Each wall is flat, endless, passes through zero and stands at right angles to its row. A trip goes straight from one point to another. List the walls that it crosses, first one first.

Walls:
(1): [-21  29 -17]
(2): [ 24  44 -15]
(3): [-38 -10  17]
(4): [-22  30 -26]
Trips:
[ -7   9 -64] to [-16 -26   2] -> 2, 3, 1, 4
[ 28 -67 -43] to [-20  25 -53] -> 4, 1, 2
[-46   6  -6] to [ 23 -18  27] -> 4, 1, 3
[-14 -34  68] to [ -5 -39  22] -> none
[30  2  7] to [-95 -19  25] -> 2, 3, 1, 4
[ 64 -18 -32] to [-26 -35  27] -> 2, 3
[-44  82  45] to [64 -2  1] -> 3, 4, 1

Walls:
(1): [ 30 -44 -18  14 -27  -3  18  -3 -28]
(2): [-16  13 -55 -20  -3 -23  17  -1 -23]
(3): [ 13 -13   0  32  26 -16  13  23 -25]
(4): [-8 -1 -5  2 28 41 59 28  5]
(5): [ 31 -18  24  -6 -24 -31  -1 -11  26]
(6): [-29 -19  12 -30 -19 -31   6  18  17]
(7): [ -3 -11  42   0  15 -35  11  -4   0]
(8): [ 12  37  37 -53  -5 -36  56  14  55]
(9): [-29  -3 -57 -36 -88   3  19   8  20]
Trips:
[ 27 -67  32  34  -9   6   7 -10 -15] to [ -5   8   4 -48  23 -34  12 -11 -39] -> 6, 2, 8, 5, 1
[ 13  65  -5  -4  39  -3 -56 -33  -5] to [-38  58  11  -9 -36 -41  16 -25 -37] -> 8, 7, 9, 6
[ 24 -20 -13  60  -5 -30  28  36 -14] to [-30 -61  -1 -24  67  17  16  -4 -66] -> 5

Walls:
(1): [ 11 -26  36  -6 -12 -62  19 -32  43   9  40 -30 -47  -5]
(2): [  6  25  20 -22  28 -18  72 -15  25  10 -32  30  23  -6]
(3): [  9   6 -50 -53 -59 -20 -13  10  30 -59 -11  -5   9 -19]
(4): [ -3  -6 -83   0  37   8 -25  17  13 -10  30 -32 -30 -32]
(5): [ 51 -63   5 -26  31   9 -48 -47 -45 -42  17 -10   1 -74]
(6): [-10  32   5 -39 -61 -36  23  23  -2  54  -6 -52  -9 -47]
(7): [  5  -6  76  45  18 -58  31  12  -3 -25 -61 -10  39 -34]
(8): [ 14 -83 -81 -58  21 -29   7  15 -41 -13  31  28   8 -83]
Trips:
[  1  35  35   7 -30  36  25 -23 -81  63 -11  44 -10  -2] to [  1  -5  32  40  60  -6  85 -22 -43 -89  -1  41 -35  17] -> 7, 6, 5, 1
[  0 -55  37 -44 -51 -48  20  17  14 -12 -11   1  48  30] to [-24 -74   9  19  16  27 -46  -4  72  52 -60 -58  31 -21] -> 5, 8, 2, 3, 4
[ 39  -5 -22  18   3  67 -52 -46  37 -12  36  21 -14   0] to [ 18  19  15 -41  38 -37  95  -8 -15  23 -15 -10 -35  40] -> 3, 1, 2, 5, 4, 6, 7
